Every row gives one point. To make a cloud, some directions were put in groups of two or more. Within a group, all points are equally far from the middle, so they leave a hole (a ring in 2 directions, a hollow ball in 3). The other directions are filled evenly. Then the cloud was stretched, turned, moved and blurred a little. Count the holes, and give their numbers of directions, smallest first.

Cloud (22 x 3):
[[ 50   1 -26]
 [ 26 -30  14]
 [ 36  29 -17]
 [ 20  24 -35]
 [ 38 -53  -4]
 [ 23  21  33]
 [ 14  51   4]
 [  8 -71  -8]
 [ 20 -14  32]
 [ 64 -19   4]
 [-39   0  15]
 [ 38 -57   8]
 [ 30  46  22]
 [ 42 -31   7]
 [ 43  15   8]
 [ 47 -19  12]
 [-28   6   0]
 [-10 -13 -27]
 [ 30 -26 -12]
 [-18 -11  35]
 [ -6 -66 -18]
 [  4  33   1]]
Holes: 0

Cloud (31 x 4):
[[-31  15  27  47]
 [-25   8 -51 -21]
 [-45 -23 -38  -7]
 [-34 -37 -37  15]
 [-20  -4  36  46]
 [  8  42   3 -38]
 [-23  -8  27 -37]
 [-29 -42 -11  31]
 [ 28 -37 -25 -15]
 [ 39 -38  -5  22]
 [-57  29 -12  21]
 [ -2 -38 -12  46]
 [ 20  31  31  33]
 [ -7  23  60  -7]
 [ -3 -11  39  45]
 [-26 -14 -31 -35]
 [  1  42  41 -25]
 [-49 -31  -2  24]
 [-54   3   5 -31]
 [-13   7  10  57]
 [ 31 -35  -4 -22]
 [-26  22 -29 -39]
 [ 24  20   4 -46]
 [-20  24 -49  -3]
 [-45 -20  30  18]
 [-12   4 -45 -33]
 [-31  23 -31  38]
 [ -3  20 -50  -4]
 [ 35   9  48 -10]
 [ 27   9 -18 -40]
 [ 39  37   9  -7]]
Holes: 1 (4)

Cloud, 49 rows:
[[ -67   29  -18    0  -17  -15]
 [  17  -14   21    8   48   -3]
 [   2  -11  -16  -14  -41   10]
 [   1  -51   15   -6  -30   25]
 [ -33   48  -38    6   -5   18]
 [ -34   32  -40    6    7  -38]
 [  17  -17  -21   30    3   48]
 [ -18   14  -42    9  -14   51]
 [  18  -12  -22   -1  -37   60]
 [  48  -43  -25  -18    5   -5]
 [ -81   29  -27    5  -30   19]
 [ -19   38  -65   -3  -13    7]
 [ -11   48  -70  -13    4   44]
 [  15   14  -49  -47  -28   42]
 [   9  -35    9   23    7  -20]
 [  25  -25  -25    9  -11  -15]
 [ -63    9  -27   19   -8    2]
 [ -41   12  -58  -18  -20   30]
 [  52   -6  -10   26   46    5]
 [  -3   12  -29    0  -10   -3]
 [  41   10    3  -14    5   30]
 [ -32  -20   31   53  -33  -17]
 [ -56   27  -25   -6   -5   12]
 [  34   55  -33    0   12  -19]
 [   7   25  -61  -20  -31   37]
 [  -4   33  -59  -41   14    5]
 [-111   53  -47   -4  -29   22]
 [ -32   36    5    0  -15    3]
 [ -16   50  -41   -1   16   34]
 [ -35  -16  -36   33  -24   40]
 [  14  -30  -19    1    8   -5]
 [ -41    9  -49   18  -37   64]
 [  -1   16  -55  -55   16    1]
 [ -13   21  -51  -55    7  -35]
 [  52  -31  -26   37   24   37]
 [  -6   32    5   11   -3   17]
 [ -21   -4  -45    1  -16   32]
 [  -9    8  -42  -49   11  -32]
 [ -48    6  -12   43    6    3]
 [ -12   34    9   31   16    9]
 [ -58   34  -20  -21  -10   -5]
 [ -18   32  -20  -24   29   -7]
 [   5   18  -13   21   16   36]
 [   0  -34   -1   32  -31   28]
 [  -8   -9  -19   31  -44   59]
 [  39   11   -2   28   16   10]
 [  39   37   -8  -33   32  -28]
 [  23   10  -22  -14    1  -44]
 [ -59   30  -28   20   -7    9]]
Holes: 0

Cloud:
[[ 13  -7  50 -38  20  -8]
 [-55   1   1  30 -40   2]
 [-45 -56   2   3   1 -47]
 [-50 -20 -18  46 -13 -24]
 [-34 -46 -15 -25  -7 -50]
 [-26  40  21   2  -8  40]
 [-54 -50  29  -9  -7 -39]
 [ -7 -45  11 -43   2 -36]
 [-46 -35  29 -36 -24 -41]
 [-15   9 -15  42   6  20]
 [-64  -4  15   7  39 -21]
 [-43  37  11 -15  31 -28]
 [ 17 -21  34 -26  28   7]
 [-11  30  26 -32  43   9]
 [ 15 -48 -14  14 -27  10]
 [-40 -49  19   6 -22 -51]
 [  3  -3  57 -24  17 -29]
 [-51 -22   1   4  46 -20]
 [ 13 -46   6   7 -37  14]
 [-24   6 -38  36   6 -18]
 [-13  37 -11 -24 -30 -31]
 [-21 -23  57 -12 -14 -44]
 [-45 -49 -12 -24   1 -44]
 [ -9 -39 -10 -20  34   9]
 [-49  10   2  -2 -48  24]
 [-46  15  19 -69  -8   8]
 [-44 -58   7 -21   7   2]
 [  3 -10  35 -35 -18 -48]
 [  8   8  -3  40  11 -24]
 [-36 -37  52   3  22 -16]
 [ -7  30  49 -27  24  27]
 [-23  30  42   5 -31 -30]
 [-26 -38  31 -43 -19 -40]
 [-56  17  30  -9  15  35]
 [-46 -45   5 -28 -21  22]
 [-60  22  -8  -1 -29 -31]
 [ 19   0  14 -16 -58  -3]
 [-64   2   6 -40 -18 -39]
 [-64  -9 -12 -33 -10 -41]
 [ 26 -32  21 -17 -27  24]
 [  1  19  18 -35 -28 -45]
 [ 11  19  51 -22   8  33]
 [-21  26 -14 -26 -51  15]
 [ -3  21  25   3  25  39]
 [-28  42  15   2 -39  16]
 [  1  24  -5  40   6  -9]
 [-64  13 -13 -27   8 -35]]
Holes: 2 (2, 4)

Cloud (88 x 8):
[[  2 -20  27   0 -35  48  48  26]
 [  7 -25  39   3  23 -15  50  19]
 [ -6 -12  12 -22  68  37 -30 -10]
 [-12   0 -43 -31 -15  29 -30 -17]
 [ -3  10  38 -25 -34  16  55  -1]
 [-21  18  25  38 -18   4  29   1]
 [  1  30  14   1  66  -6  -4  54]
 [-23  34  29  31  17 -59 -39  29]
 [ -6 -11 -53  -4  48  19  17  15]
 [ 11  84  40  23  13 -14  -4   5]
 [ 22 -50  27   6 -21 -32 -38  13]
 [  0  -2 -23 -23 -19 -48  13  34]
 [ 40   8  60 -10  16 -58   3 -21]
 [  9 -22  59  14  42 -44 -26  13]
 [-39 -15  17  30   6  20   2  52]
 [ 48  53  13 -21 -40 -23  -4  -7]
 [ 25   1 -46  35 -25  48  14   6]
 [ 35  16  18  41  63 -22 -31  17]
 [-11 -20 -65  16 -39  15  21  -3]
 [  9 -53 -20 -14 -35 -11  27  -9]
 [ 15 -10  25  -5  81  15   1  19]
 [ -6 -40  14  34  14  77  22  43]
 [  3  36  17 -27  49  35 -11  22]
 [ 39  66  31 -26  13   5 -30   8]
 [-13   6  27 -40  54 -10  31  50]
 [ 52  26  59  28  39  -8 -14 -23]
 [ 12   7  20  53 -10  35  21  13]
 [ 15 -29  48  19   8  17  30  48]
 [  8 -21 -11   5 -54 -55   0  10]
 [ -3  39 -15  42 -33  13  24  26]
 [ -2  29  -2  -4 -75   7  -1  20]
 [ 30  33  -3  47  26  13  -1  18]
 [  7  -9  41 -38 -27  -8 -31 -22]
 [-13  -6   9  -5 -77 -64  29  12]
 [-24  32  17 -30  56   1  11  56]
 [ 32  17   6 -31  -7   9   2  36]
 [-14  29   6  28  21  30  14 -22]
 [  4  -2   1  20  59  -5   1 -20]
 [  2 -37  44  10   1 -24  43  60]
 [  2  10 -44  39  -8   5 -12 -16]
 [  4 -32  13   8  67   0   6 -11]
 [  3  24 -28  10   6 -25  26  46]
 [ 30 -17  -5  34 -58 -22  -7 -18]
 [ 40  56 -11  21   5   9 -22 -21]
 [  2  46 -37  -1 -11  36   1 -22]
 [ 12   5  35  35  60 -19 -58  23]
 [-21  41   0  25 -70 -45  -1  19]
 [-24  33  43  34 -29 -23 -14  21]
 [ 43  36  42 -25  26 -30  10  -1]
 [ 23 -24  10 -22  31 -10 -25 -65]
 [  6  12  42  37  -9  -6 -47 -32]
 [  3  61  26  45 -16 -47 -21  -6]
 [ 10 -13   8  42 -37   8 -53 -30]
 [-34 -18 -30  26 -47  56  10  17]
 [  5  60  48  31  11   4  -3   0]
 [ 23  23  41  42 -47   4 -36   0]
 [ 17  59  42 -11  16 -49  -3 -34]
 [  9  44  -1  17 -15 -82 -47   7]
 [ 28  23  14  -9 -66   7 -36   0]
 [ 13  15 -21  17  43 -22 -14  18]
 [  1   0   6 -45  12 -38  39  37]
 [ 30  -7  -5 -30 -14  18  39  12]
 [ 45   4  -5 -17 -49 -34 -13 -40]
 [-14 -29  44  23  13 -12  -1  56]
 [-14 -15 -16  33 -52  10 -13 -11]
 [-19   4  -9  33  12 -25 -34  36]
 [ 20 -60  29 -18  34  22 -21  -5]
 [-33 -20 -54 -43 -16  47   3  -4]
 [-18  29  11 -20  57  33 -14  23]
 [ 17  11  29  16  67  59 -43  -5]
 [  7 -38  22  -6  -7   8 -24 -61]
 [  5  11 -17  20  64  30  10  49]
 [ -3   5  -9 -34 -62 -22  38 -16]
 [ -6  26  21 -15  51 -54  15  19]
 [ 45  59  17  24  36  28 -35   0]
 [-10 -20 -24 -37 -39 -16 -14 -13]
 [-11  -6  29  27 -13  35  -8 -18]
 [ 34  15  39  14  53 -27  -5 -18]
 [-18 -10 -14 -27 -34 -33  -6  43]
 [ 15  -1  40 -22  49 -50  -3  -2]
 [  3 -33  45 -31  16 -21 -10  13]
 [  6  31  -6 -25  12 -54 -46 -12]
 [  0  26  41  18  46 -67  -4   9]
 [  3  34  40  44  -7  21   5  14]
 [ -9  31  50 -41  23 -19 -27  -6]
 [ 30  26 -20  46 -34   9 -17 -13]
 [ -2  37  30  14  36  23 -46 -25]
 [ -6 -26 -38  23 -32 -19 -20   5]]
Holes: 2 (3, 3)
